Rows are points. The points of each table are mixes of a few directions, plus a little noise. How many directions does each table use, and how many do they share? Where both have some left over, give the other angles between the two spaces (their principal angles), to ten degrees, smallest first.
(in the rows, 128 means zero)

First (7 x 2)
0:  95 136
1: 129 128
2:  89 138
3: 186 113
4: 220 105
5:  81 139
6:  99 137
Second (6 x 2)
0: 177 116
1:  41 151
2: 157 120
3: 175 116
4: 130 128
5:  87 139
Directions: first 1, second 1, shared 1

First (8 x 4)
0: 126 153 126  97
1: 124 176 125  71
2: 130 102 129 160
3: 128 129 128 127
4: 127 147 127 105
5: 129 115 129 144
6: 135  28 133 249
7: 124 175 125  72
Second (8 x 4)
0: 145 112  86 116
1: 166 109 140 109
2: 131 150 102 147
3: 186 132  91 130
4:  51 136 225 135
5:  73 127 199 126
6: 161 137 113 134
7: 109 121  67 127
Directions: first 1, second 3, shared 0; angles 90

First (7 x 8)
0: 138  80 148 126 126 130 126 120
1: 120 167  12 132  66 124 133 152
2: 138 135 135 127 147 138 113 123
3:  85 249 186 141 178 110 167 132
4: 155  92 116 116 138 145  82 125
5: 158 110 140 147 136 158 128 104
6: 103  62 156 109 104  91 147 138
Second (10 x 8)
0: 159 113  84 123 128 154  82 123
1: 134  89 134 148  91 130 178 117
2: 129 203 125 151 156 165 109  90
3: 187 120 103 108 170 150  62 160
4:  63 119 111 103  90  88 115 118
5: 144  92 149 160  99 136 199 118
6:  63 191 116 113 129 113  91  99
7: 161  74  97 107 122 131  92 152
8:  74 176 178 128 140  93 169 129
9: 169 100 182 136 153 118 185 174
Directions: first 4, second 4, shared 3; angles 60

First (11 x 11)
0:  89 120 170  66 131  79 174 151 156  97 176
1: 155 134 130 145 124 132 151 157 138 132 142
2: 160 135 139 139 124 125 170 175 149 129 157
3: 130 128 133 125 127 124 137 136 132 126 135
4: 164 137 139 143 123 127 172 179 150 130 159
5: 107 124 149  96 129 103 150 138 142 112 152
6:  72 113  83 129 137 157   7   8  67 141  36
7: 128 129 147 112 127 110 160 154 145 117 155
8: 174 138 127 160 122 140 158 170 141 139 145
9: 127 127 106 146 129 150  88  95 106 140  94
10: 105 122  87 148 133 161  40  46  82 145  56
Second (8 x 11)
0: 241 156  93 235 114 195 158 189 149 162 131
1:  73 125 139  88 132 112 125  93  94 101 143
2: 109 110 145  92 136  90 105 127 135 142 105
3:  92 117 148  86 134  94 121 118 106 123 129
4:  75 117 131  87 133 118 113  85 172  97 124
5: 131 119 156 100 130  92 156 168 172 128 146
6: 167 136  89 187 124 177  92 111 127 152  88
7: 137 145 123 149 122 147 152 133  68 120 158
Directions: first 2, second 4, shared 2

First (9 x 14)
0: 140 104 184 165  81 103 131 107 137 146 171 178 200 165
1:  97 139  69 116 125 122 167 106 111 101  37 110  99  97
2: 153 116 152 136 119 115 120 155 147 141 199 132 129 151
3: 148 123 165 132 135 136 100 145 139 145 187 136 142 146
4: 132 148  97  94 181 159 104 163 127 122 128  83  64 104
5: 117 125 113 135 108 112 153 113 124 120 100 134 134 126
6: 155 112 165 145 108 110 120 149 148 145 207 144 147 160
7: 123 141  93 106 154 141 128 144 125 117 107  97  82 107
8:  87 144 114 122 141 155 128  70  96 116  16 139 155  97
Second (11 x 14)
0: 134 127  81 118 121 102 162 161 139 111 137  98  71 121
1: 116 130 228 149 144 182  57  60 105 162 109 195 249 140
2: 126 128 138 129 129 133 121 122 126 131 126 134 138 129
3: 122 129 178 139 136 156  92  94 116 146 119 162 189 133
4: 125 128 153 133 132 142 109 111 123 136 123 146 159 132
5: 124 128 163 136 133 147 105 104 120 139 121 151 170 132
6: 124 128 161 134 133 145 105 106 120 139 121 149 167 132
7: 132 128  99 121 125 113 148 148 135 117 133 108  93 124
8: 136 126  56 114 117  89 179 179 146 105 142  80  42 118
9: 130 128 107 124 124 116 143 143 134 121 132 114 102 125
10: 138 126  46 111 114  85 186 183 146 101 144  73  30 118
Directions: first 3, second 1, shared 1
